Rows are points. The last column is the point's height on a tilted bowl or saddle (a function of degree 2), plus a little noise. Count its main directions that bend up, bend down and stay straight.

Points, 17 rows:
array([[  3,  17, -13,  -5],
       [-39,  29,  14, -47],
       [  9,  28,   9, -15],
       [-26, -19,  24,   3],
       [ 23,  33,  45, -45],
       [  5,   3,  38, -23],
       [ 21,  27,   7, -15],
       [-54, -45,  34,   8],
       [  3,  35,   1, -19],
       [ 23,   2, -15,  -4],
       [-51,   1,  52, -54],
       [-69,  -7, -66, -56],
       [ 13, -45,   3,  -2],
       [  6,  -7, -15,   5],
       [  0, -33,  24,  -1],
       [-32,  35,  -1, -44],
       [ -1, -18, -14,  11]])
Directions: 0 up, 2 down, 1 straight

Points:
array([[-35,  -8, -37,  -6, -37],
       [ -1, -10,  27,   0,  -2],
       [-28,  -9,  -9, -15, -17],
       [ 32,  13,   0, -11,  -3],
       [-16,  53,   2, -29, -26],
       [ 27, -64,  36,  27, -31],
       [ -9, -41,  73,   3, -39],
       [-42, -12, -34,  25, -47],
       [  7,  43, -23,   0, -21],
       [ -8, -29, -20,   6, -20],
       [-17, -53,  25,   8, -26],
       [-30,  48, -23,   9, -38],
       [ 21,  29, -62, -54, -62],
       [-11, -32, -27, -11, -27],
       [ 12, -46,  18, -27, -21],
       [-24,   8,  -2,  -2, -11],
       [  1,  11,  58,  21, -16],
       [ 25,  15, -10, -59, -26],
       [ -3,  43,   8,  -6, -12],
       [  3,  -3,  29,   3,   0],
       [ 16,  58,  -8,  17, -29]])
Directions: 0 up, 4 down, 0 straight

Points (22 x 5):
array([[ 20,  -1,  50,  11,   4],
       [-28,  -4,  47, -65,  -2],
       [ -6,  26,   7, -28,  10],
       [ 45, -44,  43,   6,  68],
       [-24,   2, -52, -37,  -6],
       [ 33,  33,  12, -14,   7],
       [  6,  17,  12,  57,  51],
       [ -6,  25,  -9, -26,  10],
       [-49,  18,  10, -42,  10],
       [-19,  35, -14,   7,  20],
       [ 13,   8, -23, -41,   2],
       [-35,  45,  26,  -5,   4],
       [ -4, -31,  28,  36,  27],
       [ 13, -27,  30,  20,  24],
       [ 37, -49,   3,  33,  58],
       [ 28,  -2, -10, -56,  25],
       [ -8,  31, -24,  -6,   8],
       [-10,  65,  23,  35,  52],
       [-30,  38,   0,  33,  40],
       [  8,  10, -30,  20,  -9],
       [-21,  18,  -3, -20,   6],
       [ 20,  -8, -16,   8,  -8]])
Directions: 2 up, 1 down, 1 straight

Points (38 x 7):
array([[-26,  24, -11, -40,  72,  35,  14],
       [-47,   2,  17,   1,  33, -44,  11],
       [  7,  -4, -43,   4,  -6,  58, -17],
       [ 34,  26,   0, -48, -16, -18,  35],
       [  2, -12,  -8, -12, -40,  -2,  24],
       [ -9,  15,  16,  -1,  10,  -7,   8],
       [-18, -10,  23,  -8, -25,  10,   9],
       [-34,   4,  24, -19,  23, -23,   3],
       [-18,  -1,  48, -12, -14, -12,  19],
       [  9,  17, -39,   6, -44,  10,  45],
       [ 24, -13, -33,   2,  13, -10,  17],
       [ 13,  12,  68,  -1, -24, -45,  53],
       [-18, -14,   4, -42,   4, -28,  -6],
       [ 36,  15,  -2, -30,  29,  27,  32],
       [ 25,  16,  53, -49,  28,  -9,  47],
       [-25, -21,  20, -19, -22,  23,  -4],
       [ -8, -53,  10,  24,   8, -14,  25],
       [  6,  -2,  -3, -55, -60, -10,  11],
       [ 53,   7, -58, -21, -35,  50,  62],
       [-11,  -4, -13,  -2,  22,   7,   4],
       [ 51,  21,  32,  10,  -9, -69,  27],
       [ 41, -70, -19, -10, -29,   3,  34],
       [-65,  -7, -28, -24,  44, -58,  26],
       [ -4,  -4, -24,   6, -39,   5,  31],
       [ -5,  -2,   5,  24,  20,   2,   9],
       [-36, -30, -50,  15,   4, -35,  53],
       [ 52,  30, -18,  49, -14,  -8,  41],
       [ 35,  22, -26,   3,  15,  -2,  23],
       [-37,  26,  -5, -23, -63,  -2,   0],
       [ -5,  -2,  25,  -2, -47,  26,  19],
       [-75,  31,  18, -33,  17,  18, -46],
       [-30,  20, -62, -12,  23,   2,  21],
       [-32,  38, -38,  54, -28,  -6,  44],
       [ 28, -38, -31,   1,  17, -12,  16],
       [ -6,  26,  14, -19,   8, -39,  -3],
       [-39,  18, -27,   1,  32,  -7,   2],
       [-41, -26,  30,  -7,   9,  -3,  23],
       [-38,   9, -26,  53,  -2,   4,  23]])
Directions: 3 up, 2 down, 1 straight

Points, 68 rows:
array([[ 24,   4, -37,  33,   1,  28, -33,  -3, -15],
       [ 25, -23, -54,  81,  -3,  31,  12,  86, -86],
       [ 30,  -3, -43, -14, -33,  15,   7,  23, -20],
       [-11, -30, -11,   7,  18, -35,  41,  -3, -16],
       [-40, -36, -15,  -1,  62,   7,  33, -16,  19],
       [ 86,  -5, -12,  26,  47,  19,   6,  17, -44],
       [  6, -72,  23, -61,  44, -20, -20,  50, -33],
       [ 29,  -8, -25,  14, -35,   3,  22,   4,   1],
       [  9,  34,  -1,  -4, -13, -29,  35, -12,  14],
       [-20,  23,  35,  12,  11,  11, -25,  42,   2],
       [  1,  68,   9,  59,  31, -58, -60, -13, -14],
       [ -8,   8, -28, -12,   8, -54, -33,  15, -38],
       [-32,   6,  18,  32,   4,  -1, -56, -10, -17],
       [-23,  -7,  -3, -36, -26, -10, -38,  18, -30],
       [ 22,  -1,  -7, -23, -16,   5, -37, -10, -14],
       [ -5, -50,  -8,  21,  19,  39, -16,  17, -16],
       [ 31,  18, -41, -20,  26,  31,  27,  29, -22],
       [ 25, -20, -21, -16, -10, -41,  -6,  -7, -45],
       [ 21,  21, -10,  73,   1,   6,  -6,  -9,  18],
       [ 17,  24, -25, -23, -44,  32, -17,  10,  11],
       [ -7, -44,  -5,   2, -28,  30, -19,  10, -23],
       [  1,  46,   1, -10, -29,   1,  36, -20,  34],
       [ 63,   6,  61,  29,  27,  11, -41,  37,  31],
       [-24,  46, -30, -25,  25,  -8, -37,  25,  14],
       [ 11,   7,   4, -43, -21, -51,  -4,   0, -39],
       [ 12,  47,  -6, -34,  -6,  -6, -11, -17,  20],
       [ 19,  39,  23,   3, -24,   9,  42, -41,  48],
       [-12,  35, -51,  18,  53, -22, -26,  15,  -7],
       [-30,  -5,  51,  26,  35,  51,  -8,  -1,  11],
       [  4,  -5,  16, -24,  26, -18,  26, -37, -11],
       [ 29,  -1,  -8, -32, -23, -26, -25,  18, -39],
       [-35,   6,  -1, -16,  13,  13,  23,   1,   6],
       [-32, -52,  -4,  -6, -32,  14, -15, -10, -10],
       [ 22,  -6,  21,  18,  -8,  -2,  46,  25,  -4],
       [  0, -57, -15,  25,  15,   0, -74,  13, -39],
       [ 30, -28,   4,  19,  36, -28, -19, -11, -22],
       [ 16, -25, -10,   8, -31, -38,  40,  65, -74],
       [-13,  11, -48, -21,  11,  -8,  10, -36,  19],
       [ 38,  13,   9, -27,  43, -13, -36,  -3,  -5],
       [ 45,  49, -45, -71,  58,  21,   6,  42,  12],
       [  5,  -3,  -5, -45,  17, -16,  24, -30, -18],
       [-10, -12, -32,  11,  18,   6,  30,  12,  -8],
       [ 40, -17, -22, -25, -20,  47,  37, -37,  17],
       [  8,  33, -19,  -7,  47,  56, -31, -24,  16],
       [ 47,  14, -16,  27, -12,  -5, -11, -36,  18],
       [ 24, -27, -12,  43, -12,  19, -18,  -3, -10],
       [ 72,  16,   5,  24,  28, -18,  10,  38, -14],
       [-11,  13, -51, -39, -24,  32, -56,  13,   8],
       [ 30,  24,  -5,  18, -41, -16,   5, -48,  42],
       [ 13,  44, -30, -35, -15, -38,  20,   8,  -6],
       [ 34, -30,  11,  25, -16, -29,   7,   4, -13],
       [ 13,   8, -59, -63,   2, -49, -21,  27, -54],
       [ 11,  -2,   5,  38,  10,  39, -14,  34, -18],
       [-12,  16, -25, -31, -14,  31,   4,  42, -13],
       [-21, -18,  22, -13,  37,  24,   8,  -1,   6],
       [-12,  24, -22, -30,   2,  25,  31, -49,  36],
       [  2,  -4, -11,  52,   1,  -4,  12, -20,  22],
       [ -2,  27,  18,  13, -15,   1, -27,  -1,  -2],
       [ -3,  -1, -30,  17,   3,   6,  20,  36, -22],
       [ 16,  12,  60,  17, -40,   9,  -3,  48,   0],
       [ 49, -23, -12, -11, -21, -55,   9,   6, -61],
       [ 42,   0, -37,  -6, -36, -52,  13,  -3, -32],
       [  5,  -6,  65, -31,  41,  -5, -20,  22,  27],
       [ 19,  24, -57, -11,  -3, -34,  31, -29,   9],
       [ 42,  27,  45,  18,  -6, -13,  13, -25,  39],
       [-12,  22,  23,  -8,  44, -20,   5,  46,  13],
       [-49, -15,  26,  30,  76, -23, -23,  30,  59],
       [ -8, -18,  25,  13,  19,  10,  11,   8,   2]])
Directions: 3 up, 4 down, 1 straight

Points (77 x 9):
array([[-83,  -3,   1,   8,  19,   5, -17,   9, -16],
       [  5, -27, -12, -12,  -8,  27, -29,  42, -25],
       [  5,   2, -21,  20,  -8,  19, -53,  43, -15],
       [-29,  27, -46,  13, -22,   4,  18,  21,  -9],
       [ -5,  -5,  10, -35,  13,  38, -28, -26,  -7],
       [ -8,  11, -54,  -5, -21,  -2,  55,  25, -25],
       [ -2, -14,   0, -28,  62,   1, -71, -55,   1],
       [-47,  48,   1, -67,  24,  47,  46,   1, -34],
       [-22, -27,  -1,  55, -30,  62,   8,  31, -25],
       [ 14,   3, -19,  63,  21,  31,  18, -47, -21],
       [  2,  49,   6,  13, -15,  28,   6,  11,   3],
       [-27, -21,  28,  28,  39, -37,  10,  13,   5],
       [-69, -27,   6,   8,  29, -18,  26,  21, -13],
       [ 27,   7,  21,   0,  12,  -6,  14, -15, -21],
       [-19, -16,  14,  52,  10, -16,   8, -11, -14],
       [ -9, -39, -22, -24,   2,   4, -14, -39, -24],
       [ 19,  36,  -6,  61, -23, -29, -13,  60, -30],
       [ -4,  20,  -9, -23,  25,   4,  19,  35,   6],
       [ 84, -13,  45, -59,   7,  -7, -13, -12, -36],
       [-36,  37,  51,   6,  -1, -19,  10,  16,  -1],
       [-51, -31,  -2,   0,  16, -16, -19,  25,   6],
       [ 17,  -2,   3,   5,  12,   3, -18,  19,  -8],
       [-19,   2, -65,  13,  21, -12,  -4,  -6, -38],
       [  4,   9,  45,   0,  56,  10, -18, -24, -15],
       [  5, -14, -26,  -6,  20,  28,  -6,   7, -21],
       [ 21, -32, -11,  18, -13,  13,  11, -31, -24],
       [-30,   8, -17, -24, -15,  10,  22, -23, -20],
       [ -6,  17,  21,  43,  57,   8,  18,  33, -35],
       [-33,  51,  21,  31,  53,  -9, -13,  -7, -26],
       [ -9,  -2, -51,  -2,  28,  24,  11,  11, -41],
       [  7,  16, -18,  19,  12,  19,  21,  28, -28],
       [-22,  53,  26,  23, -28,  40, -47,  31,  -5],
       [ 34, -10, -43, -33, -46,   8, -25, -25,  24],
       [ 20,  34, -23,  -6,  19, -38, -34, -17,   1],
       [ -8, -41,   3, -33,   4, -14,   4,  48,  -5],
       [ 11,  -4,  15, -26, -21, -15,   2, -23, -10],
       [-66, -45,  12, -12,  11,  43,  38,   9, -82],
       [ 20,  15,  20,   8, -42,  11, -19,  33,  -6],
       [ 46,   1, -22, -14,  -8,  31, -75, -14,  11],
       [-60,  75, -66,   2, -14,   7,  17, -35, -36],
       [ 49,  -3,  -8,  19, -25,   1, -26, -16,  -3],
       [ 88,  48, -16,   3, -13, -13, -13,  31, -18],
       [ -7,  17, -11, -13,  22, -25,  29,  31,  10],
       [ 18,  36, -35,   2,  36,   8, -27,  11, -12],
       [ 56,  50,  10, -20,  23,  12,  -1,  -1,   4],
       [-43, -27,   8, -10, -12,   0,   7,  43,  -9],
       [ 21, -16,   9,  11,  19, -42,  11, -38, -45],
       [-18, -11,  58,  10,  -4, -14, -41,  -4,  -5],
       [-17,  28,   7,  24,  -9, -14,   1,  -2,  -4],
       [-33, -34,  28, -23,  43,  -2, -29, -28,  -2],
       [-64,  11,   2, -63,  18, -12,   2,  18,  26],
       [  1,  40,  29,  27,  60, -14,  -1, -32, -38],
       [ 47, -53,  14,  16,  -9,  64,   9,  26, -79],
       [ 47, -46, -57,  21, -17,  36,  18, -12, -41],
       [ 17,  12,  17, -33,  40,  47, -26,   9, -19],
       [ 34,   4,  46, -27,  -8,  -9,  11,  -8, -22],
       [ 39,  -7,  -5,  70,   8,   8, -24,  -5,  -9],
       [ -7, -35, -29,  54,  21,   4,   0,  51, -34],
       [-57,  38,  36,  15, -29, -35,  41,  -3, -36],
       [-26, -53,  11, -37,  14,  45,   0, -45, -59],
       [ 18,   0, -39, -22,  31, -11, -57,  -8,  -4],
       [-44, -15, -10, -15,  36, -13,  49,   4, -42],
       [ -2,   0,  11, -29,  -3,  -3,   8, -37, -14],
       [ 17, -48,  -6, -12,  37, -57,  34, -31, -65],
       [-11,  17,  48, -41,  34,  -3,   0,  28,  28],
       [-18, -11, -24,  -8,   8, -20, -10,  26,  -2],
       [ 46, -30,   8,  31,  -3, -44, -20,   5, -54],
       [-42,   6,   7,   5, -10, -16, -46, -28,  -7],
       [ 39, -38, -25, -14, -16,   0,  27,  30, -54],
       [-18,  50, -12,  -3, -36, -29,  13,  40,  37],
       [ 44,  48,  -8,  19,  -3,  41, -25, -40,  25],
       [ 16,  10, -48,  42, -17,   2,  25,  63, -50],
       [-23,  -4,   1,  16,  -8, -20,  -4,  -7, -10],
       [  1,  -4,  47, -31, -27,  -2, -29,  49,  -4],
       [  6, -62,  -5,  34,  -9,  17, -50,  54, -26],
       [ 32,   2,  -3, -19, -15,   2,  19,   3,  -6],
       [-30, -35,   8,  18,   4, -27,   2, -12, -19]])
Directions: 2 up, 5 down, 1 straight

Points (70 x 9):
array([[ -8, -31,   2,  15,  28, -18,  -9, -29,  10],
       [-13,  19, -33, -20,  -6,  15, -30, -17, -11],
       [-41,  27, -16,  48,  -9, -42, -16, -21, -12],
       [ 15, -10,   7,   7,  14, -10,  28,   5, -17],
       [ 18,  21,  20, -35,  -8,  -4,  47, -22,   2],
       [ 10,   5,  50,  -2, -45,  15,  -7,   6, -28],
       [ 24,  43,  22, -37, -71,   5,   7,  12, -31],
       [  1,  16,   0,   4,  -2, -16,  -1, -19,   2],
       [ 54,  54,  10,  52,   9,  16,   5, -22, -48],
       [ -7,  12, -44,  19,  35, -23, -56, -15, -23],
       [  6, -13,   5,  -2,  32, -35,  -5,   2,  -1],
       [  9,  26,  16,  24,  -9, -15,  -2, -32,   2],
       [  2,  31,  -7,  10,  -9,  20,  15, -39,  -4],
       [-50, -35, -20,  -5, -39,  35, -21, -48, -37],
       [-27, -17,  -6, -34, -12,  20,  27,  50, -22],
       [  4,  42,   2, -57, -22,  24,  42, -39,   2],
       [ -2, -18,  44,   4, -22,  16,  47, -45, -15],
       [-35,   2,  19,  44,   4, -62, -19, -54,   5],
       [-26,   6,   8,   3,  26, -38,  19,   7,   0],
       [-34,   0,   0,  -8, -38, -11,  28, -13,   1],
       [ 14,   3,  20,  -3, -26,   8,  13,  33, -23],
       [ 15, -24,   5, -24,   6,  -5,  18,  -7, -13],
       [-29, -15,  -2, -13, -25,  20,  37,  72, -24],
       [-34,  31, -25,   0,  32,  35,  27,   4,  12],
       [ 51, -10,  24, -55,  40,  40, -28,  -4, -14],
       [-10, -23, -60,   7,  16,  -5, -30,  10,  13],
       [ 25, -24,  15,  -9, -69, -14,  25,  -1, -36],
       [-33, -36,  14, -45, -33,  28,  55,  36, -71],
       [ -3, -63,  51,   2,  39,  12,  27,  12, -42],
       [-29,  26,  37,  27,   9,  80,  -7, -48, -45],
       [  3,  24,  10,  26,  53,  31,  -5,   8, -11],
       [-38,   6, -19,  32, -13, -47,  23,   6,  -5],
       [-31, -13,  -2,   4,  44, -21,  31,  -5,  -9],
       [-17,  -5,  42,  19, -37,  11, -52,  38, -30],
       [ 27, -76, -10,  24,  24,   2,  14, -68,   3],
       [-86, -20,  26, -28,  48,   9,   2,   0, -18],
       [ -9, -40, -11,  13, -18, -12, -17,  34,  10],
       [  1,   7, -38,  46,  17,  -2, -21,  -3, -23],
       [  4,   2, -17,  53,   9,  25, -62, -42, -49],
       [-60,  30,  26,   2,  -1,   4,   6,  26,  22],
       [-15,  -6,  57,  -4, -31, -18,  26,  -3,  -1],
       [ 42, -47,  23,  24,  43, -51,  31,  31, -51],
       [ 47, -55,  20, -56,  15,  14,  14, -32, -23],
       [  3,  14,  13,  34,  -6, -26,   3,  -2,  -6],
       [ 11,  32,  28, -20,  57,   7,  17,  -3,  15],
       [ -5, -19, -25,  38,  -7,  17, -12, -15, -16],
       [ 24, -18,  -9, -41, -26,  47,  42, -55, -64],
       [ 16,  -2,  22,  30, -41, -19, -13,  15, -18],
       [ 13,  -6, -54, -31,  -2, -10, -12, -19, -21],
       [ -1, -33, -20,  11, -31, -24,   2,  14,  -4],
       [-33, -35,  33,  -1, -69,  -9, -16,   1, -21],
       [ -1, -38, -19, -39,  23,  37,  77, -10, -89],
       [-11,  -2,  30,  31, -22,   8, -11, -25, -12],
       [ 32,   1,   0, -31, -19,   7,  -9,  11, -23],
       [ 11, -20,  13,  10,  -9,   5,  38,   6, -30],
       [ -1,  11, -77, -24,  20, -41,  -2,  22, -43],
       [ 41, -20,  28,  34,  30, -18,  -6,  11, -14],
       [-46,   0, -59,  21, -13,  -3,  65,  11, -29],
       [-18,  -8,  16,  -9,  -1,  -3,  -6,  33,  -3],
       [ -3,  44,   9,  -9,   0, -33, -44, -28, -20],
       [ -2,  48,  24,  13, -27,  43, -38,   4, -34],
       [ 15,  32, -32,   9,  41,   5, -12,  52, -20],
       [-19, -32, -21, -37, -35, -16,   1,  -8, -15],
       [ 31,  40,   2,  34,  20, -58,  39,  30, -53],
       [-30, -13,  23, -19, -59,  59, -29,   9, -55],
       [  7,  21,  -7, -66,  31,  -4,  56,   7, -31],
       [  0,  -2,  15,  -8,  -2,  -7,  -7,   4,  -1],
       [-28,  69,  49,  27, -59,   4,  15, -74,  45],
       [ -7,  15, -17, -25, -26,   2,   6, -28,  -9],
       [  6, -33, -45,  25,   6, -32,  -2, -17,  -8]])
Directions: 2 up, 5 down, 1 straight
